Rows are points. Each copy is the shape, with its points in the same order, turned, moved and blurred by noise. Some copies are also mirrored. Which?

Shape (7 x 3)
[[ 35 -43 -90]
 [ 35  55  -8]
 [ -5 -38   7]
 [-48 -14  38]
 [ 50  16 -29]
 [ 10 -11  48]
 [-47 -46  56]]
Copy 1 (7 x 3)
[[-58  28 -88]
 [ 20  65  -1]
 [  8 -33 -17]
 [ 20 -49  33]
 [ 13  65 -28]
 [ 47 -14  -3]
 [ 24 -69  26]]
Copy 1 is: only turned
Copy 2 (7 x 3)
[[ 68  43 -43]
 [-10  45  57]
 [  3 -24 -17]
 [ -6 -68  22]
 [ 10  59  16]
 [-40 -11   2]
 [-28 -85 -14]]
Copy 2 is: mirrored

Shape (7 x 4)
[[ 54  14 -37  -8]
 [-60  64  -2 -19]
 [-38 -80   0   0]
 [ -1  63  45 -18]
 [ 76 -17   5  54]
 [ 22  40 -15 -34]
 [ 26  59 -36 -32]]
Copy 1 (7 x 4)
[[ 50  19 -29   1]
 [-56 -29 -24 -47]
 [  2 -44  20  82]
 [-17  -8  29 -54]
 [ 51  84  19  28]
 [ 24  -6 -26 -39]
 [ 29   2 -43 -55]]
Copy 1 is: only turned
Copy 2 (7 x 4)
[[ 48  49 -27 -10]
 [-26  44  69 -49]
 [-59 -40 -44   9]
 [ 30   5  70 -39]
 [ 69   0 -24  67]
 [ 31  42   9 -46]
 [ 40  75  10 -48]]
Copy 2 is: only turned
Copy 3 (7 x 4)
[[ 51  10  -6 -20]
 [-48  24  50  33]
 [-42 -20 -92  35]
 [-24 -32  55 -15]
 [ 75 -56 -30   0]
 [  9  23  21 -26]
 [ 18  40  34 -24]]
Copy 3 is: only turned

Shape (9 x 6)
[[  0 -45  61 -19  54 -13]
 [-40  31 -16   3  28  -8]
 [-11 -66  11  -5  55  27]
 [ 31 -94   3 -12  22  33]
 [ 40  -2  38 -56   5  51]
 [-29  11 -15   5  91 -49]
 [ -4   9  50  12 -72 -12]
 [ 31 -29  -2  -3   0 -68]
 [-20  -3 -21 -65  -6 -38]]
Copy 1 (9 x 6)
[[ 41 -68 -27  10  15 -38]
 [-53  -9  12   8  44 -37]
 [ -5 -83 -13  49  -1 -16]
 [ 14 -71 -18  70 -39  21]
 [ 20 -30 -16 -12  12  63]
 [-18 -25  10  50  80 -74]
 [ -4  26   1 -46 -57 -23]
 [ 27  27 -10  55  -6 -44]
 [-25  25 -57  31  26 -14]]
Copy 1 is: only turned
Copy 2 (9 x 6)
[[-11 -70   1  40  36 -63]
 [-64  -8  -5 -39 -20 -33]
 [-27 -95 -18  30 -10 -11]
 [ 16 -93  13  52  -8  25]
 [-35 -43  77  35  27   6]
 [-33 -39 -26 -62  26 -61]
 [-14  40  43  63 -39 -41]
 [ 50  -7  17   1  14 -44]
 [  3 -34  58 -41 -24 -41]]
Copy 2 is: only turned
